Rows are points. Before rounding, the points of a table are all equally far from one centre. They may lie mostly on one side of it. Where is the centre, to within rounding?

Points, 7 rows:
33	-33	28
8	-8	80
52	0	50
46	-19	46
9	-31	62
23	-23	67
30	-33	46
Centre: 6	10	32

Points:
-50	8	22	84	-22	-20	9	35	54	-25	5
-32	41	1	95	42	-41	-29	-18	42	-39	17
2	4	8	69	-34	14	-50	12	32	5	12
-29	-13	12	40	-30	12	13	-29	13	-94	-17
-67	-22	15	47	-17	-22	-61	1	15	0	1
-14	15	-34	12	-12	5	-67	-9	37	-67	47
-9	28	36	60	-10	-38	-55	-14	60	-2	0
-47	16	22	51	16	-59	-58	-11	51	4	20
13	40	33	70	-2	-30	-40	-43	42	-7	10
0	31	-14	64	25	-27	-54	13	75	-28	-17
-44	40	13	65	13	5	-60	8	30	-5	15
-1	16	11	45	4	2	-60	20	72	-11	7
-27	45	-17	50	5	-20	-87	-7	24	-33	35
9	55	49	53	-34	-32	-13	-17	30	8	4
-8	-27	37	51	-20	-31	-44	-28	64	-33	2
-5	78	6	50	-30	0	-47	-5	34	-38	11
-36	39	-12	-17	-26	-53	-65	-16	49	-32	7
-9	24	-5	51	36	-38	-48	-38	62	8	-4
Centre: -10	10	-8	25	3	-34	-4	2	7	-34	7

Points (28 x 24):
69	31	11	16	-43	-7	-12	-46	52	-11	-15	36	-35	-8	51	-24	61	-8	17	7	38	-14	30	24
73	-7	4	13	-44	62	6	-11	21	44	-11	45	6	-18	41	-19	56	-23	-54	18	71	-5	17	-24
75	-7	25	38	-20	33	12	27	18	-17	-29	-15	-26	23	80	-26	57	-16	-16	1	47	35	25	-9
81	-23	38	-9	-32	-2	-10	10	50	-21	-21	30	-1	29	48	-79	41	-79	-6	24	15	12	6	14
58	-18	39	-30	-87	44	20	-33	56	-17	-22	40	22	-16	45	-39	23	22	-25	29	44	-3	10	3
54	-37	13	27	-75	48	17	-32	21	-31	3	35	-39	24	66	-33	67	-7	6	1	13	14	12	6
83	-42	21	-39	-28	42	34	-42	15	-11	-26	53	29	12	62	-22	45	-5	-36	-13	55	-33	-9	-38
53	11	71	17	-40	45	-14	-29	-7	-3	-1	-4	-28	46	16	-7	24	-5	-41	-5	49	-27	42	-33
55	-15	42	-7	-61	76	3	-31	25	3	-46	13	-24	53	72	-31	43	1	-54	26	25	-19	27	7
49	-29	10	-16	-22	11	6	-48	38	7	-40	37	-23	-5	58	-22	39	-17	-27	-38	67	31	23	-33
32	17	13	17	-54	30	13	-15	8	-28	-52	-3	-3	13	85	-43	72	-12	10	32	21	11	5	-8
80	16	56	44	-45	42	-17	-49	20	-14	-22	50	-20	36	54	6	49	-37	-17	-18	0	-12	35	0
44	-61	32	-6	-2	-15	8	15	42	15	51	25	38	5	9	-79	28	-38	-5	1	21	-16	-14	-10
51	-14	24	23	-12	47	30	-22	22	-3	-34	35	-37	43	59	-49	95	-29	14	44	30	-3	-7	9
23	-3	19	11	-54	47	-11	-37	16	-38	-23	7	-45	49	55	-6	35	-24	-35	-22	67	-10	-4	-32
20	-21	10	7	-37	50	-20	-73	5	14	-34	49	-19	22	73	-55	31	-24	-29	11	60	-41	-40	-5
-14	-12	25	13	-59	41	24	-14	10	-37	-27	15	-11	5	58	11	8	-17	-52	14	37	-4	30	-28
30	-2	51	-2	-63	31	13	-72	60	27	-4	57	30	28	61	-20	28	-25	-35	9	55	-2	9	-10
67	17	1	25	-17	-2	57	-34	1	11	-26	22	-9	50	55	-34	12	1	-28	-41	53	-15	86	40
26	-26	-1	-37	-52	18	7	-38	35	-45	-33	6	6	14	37	-9	25	-13	-17	26	20	-15	34	-30
38	-56	20	-12	-16	33	61	-1	-8	-1	-34	55	-33	36	44	-27	67	22	-37	18	7	-22	22	-38
63	-8	16	-30	-27	15	-25	-67	30	-15	-53	2	13	-9	41	-18	63	1	-27	-11	54	-1	17	4
12	0	22	-15	24	42	20	-75	-25	-16	-47	20	-7	16	64	-3	72	-31	-27	5	20	-12	-10	-4
69	-48	25	-26	-43	43	-6	-40	-20	-36	2	17	-33	52	61	-16	10	-6	6	-18	8	-4	29	-12
62	-4	12	-6	-49	90	13	-51	16	2	-6	46	31	-7	86	-55	29	-10	-24	39	29	-20	-18	2
55	21	27	-30	-72	33	33	-26	26	-24	-52	3	11	1	73	-23	16	-14	-2	35	38	14	30	22
10	-6	41	-19	-7	43	13	-49	34	30	-51	74	-11	12	61	-17	34	-17	-45	-2	75	-19	-22	-38
37	40	10	-23	0	28	-8	-77	4	-17	-16	15	-7	11	60	22	40	-41	-8	-33	56	-1	-18	-11
Centre: 37	13	13	1	-10	23	13	3	7	3	-13	45	9	34	20	-34	13	3	-28	-16	14	1	-19	28

Points (31 x 24):
-31	20	6	8	-15	-9	-35	-3	33	-29	-13	23	13	-17	67	-13	0	51	13	-84	-64	25	4	-8
-49	27	-44	32	-28	-17	-23	22	20	-60	5	-9	34	-37	45	-25	6	27	6	-83	-24	60	-59	-14
16	20	12	21	-20	-27	4	-25	27	-8	25	-14	-1	42	3	-47	11	29	-30	-55	-12	17	-68	-22
5	19	2	0	19	-27	24	-7	48	-30	48	2	-11	17	84	-34	0	56	4	-41	-40	37	-37	-47
-21	54	-12	-4	-23	22	-20	-52	31	-23	22	-31	19	27	64	-21	10	58	14	-42	-27	55	-48	-4
-5	53	-2	7	-10	12	-37	-11	-2	-27	3	-60	12	32	22	-19	59	77	42	-67	-35	24	-66	-17
-33	22	-30	-8	-20	10	-41	-12	-9	-13	6	-27	-30	13	95	-30	2	57	9	-56	-13	18	-57	-9
-11	41	-21	-10	-11	-52	-2	23	44	-29	-14	-45	-8	27	46	-26	1	53	7	-54	-63	55	-50	-32
-6	18	-22	-14	-42	-28	10	-36	-29	-83	24	-38	-2	-8	29	8	-5	36	15	-49	-41	68	-27	-14
-1	33	0	8	-7	-33	-22	-20	57	-27	14	-12	0	18	37	-11	29	77	15	-71	-39	7	-72	-23
-16	38	-7	-17	-42	6	5	-21	-38	-35	-11	-3	-7	-2	62	-29	-1	63	12	-50	-51	48	-53	-29
-13	20	-10	-8	-22	-39	14	-8	39	-61	37	-21	14	36	54	-41	-13	3	25	-45	-68	23	-31	-12
-8	17	-11	-52	-34	-37	4	-25	0	-37	18	-3	16	47	45	-20	-4	41	-11	-50	-45	63	-22	-31
13	60	-4	6	9	-27	27	-24	-12	-55	4	-58	-34	18	63	10	8	55	-5	-62	-17	73	-18	-42
13	24	-14	-24	-42	45	-5	-11	32	-47	31	-53	-24	15	50	-33	3	76	49	-74	-33	20	-2	-59
-39	5	-4	1	-51	-15	-5	-9	1	-40	23	-22	11	-1	41	-36	-17	77	21	-59	-34	47	-36	-19
-53	37	-9	12	-24	-18	-39	-4	13	-44	-2	-30	-20	-8	32	12	6	87	5	-49	3	62	-32	8
13	28	-33	-25	-25	-28	8	-27	43	-29	44	-46	-34	4	29	-48	7	49	-13	-61	-68	24	-34	-21
-26	23	-7	11	-43	-10	-54	-20	4	-12	7	-35	27	-22	45	-36	12	47	19	-70	-40	55	-38	0
-12	29	-24	-10	-17	-37	-37	-8	26	-65	-8	-7	19	30	63	-26	-5	62	-25	-73	-31	4	-58	2
-12	21	-32	-21	-35	-2	-25	-4	20	-34	31	-31	45	31	56	-66	-11	60	-4	-83	-50	30	-3	-21
20	6	-5	-5	-22	-9	-11	-18	7	-7	31	4	-8	-1	36	23	-14	43	23	-51	4	33	-58	3
-34	30	-10	-1	-46	31	-25	13	-13	-11	-9	-61	22	-30	40	-13	-2	80	14	-63	-23	21	-18	-19
16	20	-42	19	12	-6	-3	24	39	-11	14	-7	13	25	54	-28	-18	69	25	-72	-43	23	-51	4
-31	39	6	-2	-10	-7	-4	-15	29	-23	24	-23	-2	28	55	-6	5	57	-28	-52	-45	22	-59	-30
-21	44	-36	25	-70	-15	6	2	21	-29	3	5	-22	3	55	-22	22	54	-2	-33	-23	63	-19	-15
-34	-29	15	-5	-28	-38	-12	-2	5	-17	-4	-8	-10	10	50	-55	27	38	1	-25	-25	32	-39	12
-33	20	-13	0	-9	-20	-22	-39	3	-25	-11	-4	-23	17	62	-25	-13	67	24	-73	-56	55	-56	-37
5	12	-5	6	-14	-23	-29	-8	-19	-50	-2	-43	8	24	28	-8	-29	70	25	-49	-15	68	-68	-25
-12	37	-17	0	-48	-38	-15	7	10	-44	-11	9	2	47	54	1	23	46	17	-26	-61	42	-14	-14
35	25	-21	10	-13	-52	5	6	30	-26	-11	27	-27	21	83	-29	11	63	50	-39	-13	36	-12	0
Centre: -9	34	-44	-11	32	-5	-14	-15	9	-49	-15	-13	3	-9	5	-43	21	20	25	-34	8	10	5	-48

Points, 30 rows:
20	-48	-43	-34	-37	-29	-15	-19	39	-4	-4	-5	7	3	-67	-15	29	-7	27	-14	1	-9	-2	-40
31	-30	-25	-2	-29	1	3	3	66	0	14	-19	27	5	-8	38	1	-25	60	-51	28	-48	7	-28
32	21	-49	-4	-6	-20	48	-30	0	11	27	16	48	4	-25	5	5	-36	55	44	30	-18	-5	-36
0	-6	-45	22	-17	-27	-7	8	73	16	40	-38	19	-20	-58	-4	14	-39	47	-2	23	-19	14	-11
18	16	-49	-11	-43	38	-11	0	18	8	52	-8	27	32	-46	-9	45	-24	42	-36	-12	-24	-31	-38
59	-36	-34	0	-20	-43	-12	-13	51	13	2	19	19	7	-31	-27	21	-25	2	0	28	-9	-12	-15
18	-6	-58	-4	-12	-18	-1	-10	48	80	-9	17	21	33	-46	-4	39	-34	70	-14	-5	2	-40	8
6	6	-33	-20	-24	-17	24	-25	78	1	19	-49	40	2	-67	37	-7	-48	20	12	9	-16	-51	0
-5	3	-36	-40	-58	-9	-2	-53	25	55	-20	-12	19	6	-7	18	0	-1	22	-38	16	-57	30	-13
6	-10	-73	14	0	-27	27	-35	60	5	5	-23	34	9	-40	-3	38	-54	43	-33	19	-30	-8	-27
40	-42	-55	1	-9	-30	9	4	42	10	57	-19	33	34	-47	20	-11	-24	10	12	-5	-2	-9	14
19	20	-62	-19	-2	-35	-2	-31	51	50	-5	-3	47	10	-26	-14	11	-26	47	-31	23	-14	3	-40
13	-22	-77	20	16	-23	-20	-51	31	44	23	2	33	21	-7	-1	-45	-21	39	27	-20	0	-16	11
19	18	-75	0	-38	-9	-21	-17	18	14	8	10	47	7	-15	-25	1	-79	31	-55	11	-31	16	28
67	26	-13	-10	-26	-24	-16	-12	59	38	31	-30	7	-8	-7	-29	22	-35	35	-26	-6	-20	15	1
-16	-17	-59	-31	-14	-7	-31	-29	53	22	20	16	16	43	-46	-25	27	-29	51	-15	-1	-39	-29	-49
35	-2	-28	9	-40	-23	-17	20	36	30	12	1	35	-11	-57	19	-7	-21	43	-9	54	-17	-8	-5
16	3	-53	14	0	5	2	1	-7	-12	20	-34	55	34	-41	-17	6	-31	35	-4	33	-38	15	0
30	-17	-28	4	-38	-3	-10	-16	57	23	35	-38	41	-1	-15	7	0	-26	46	14	46	6	-2	26
5	-12	-39	-19	-34	0	-13	-67	27	41	10	-11	28	-15	-48	17	7	-23	37	-24	50	-6	-30	-11
7	37	-95	-2	-24	-22	14	-8	23	18	6	22	44	37	-57	8	20	-53	47	-6	12	2	-2	-32
41	6	-63	-32	-37	-51	16	25	36	9	13	-37	28	20	-52	42	35	-49	14	10	-6	-23	-42	-19
26	14	-24	-22	-17	12	-3	-20	60	-27	16	-36	31	59	-41	14	20	-36	-3	-16	-18	-13	-35	-47
27	19	-55	-1	-30	28	-13	-17	-2	9	-3	-46	49	25	-25	4	12	-11	2	13	19	33	6	-36
63	-3	-18	-22	-21	10	-14	-10	57	32	8	-25	33	32	-51	32	1	-21	-6	26	-5	-39	-33	-30
46	7	-21	-2	-34	-46	-33	-15	36	10	15	-19	-3	26	-38	19	7	-11	10	-10	28	-28	24	-21
14	-34	-42	7	-60	24	-4	-17	45	30	2	18	60	22	-33	-13	7	-53	45	-13	16	-38	-6	-13
4	-43	-26	-4	-55	-21	-6	9	23	-9	20	7	29	16	-49	-7	-25	-33	-1	-41	24	-17	-50	-14
31	-23	-26	-29	-42	-14	13	-40	40	35	18	-30	48	29	-10	31	11	6	33	1	8	-5	15	-7
17	-10	-27	-35	-53	-16	0	-37	55	-11	3	-7	26	7	-65	-4	0	-21	35	-3	-2	6	34	-25
Centre: -10	8	-38	-21	-4	13	8	7	21	12	-7	5	-15	-7	1	15	1	-42	16	5	-17	-15	-16	3
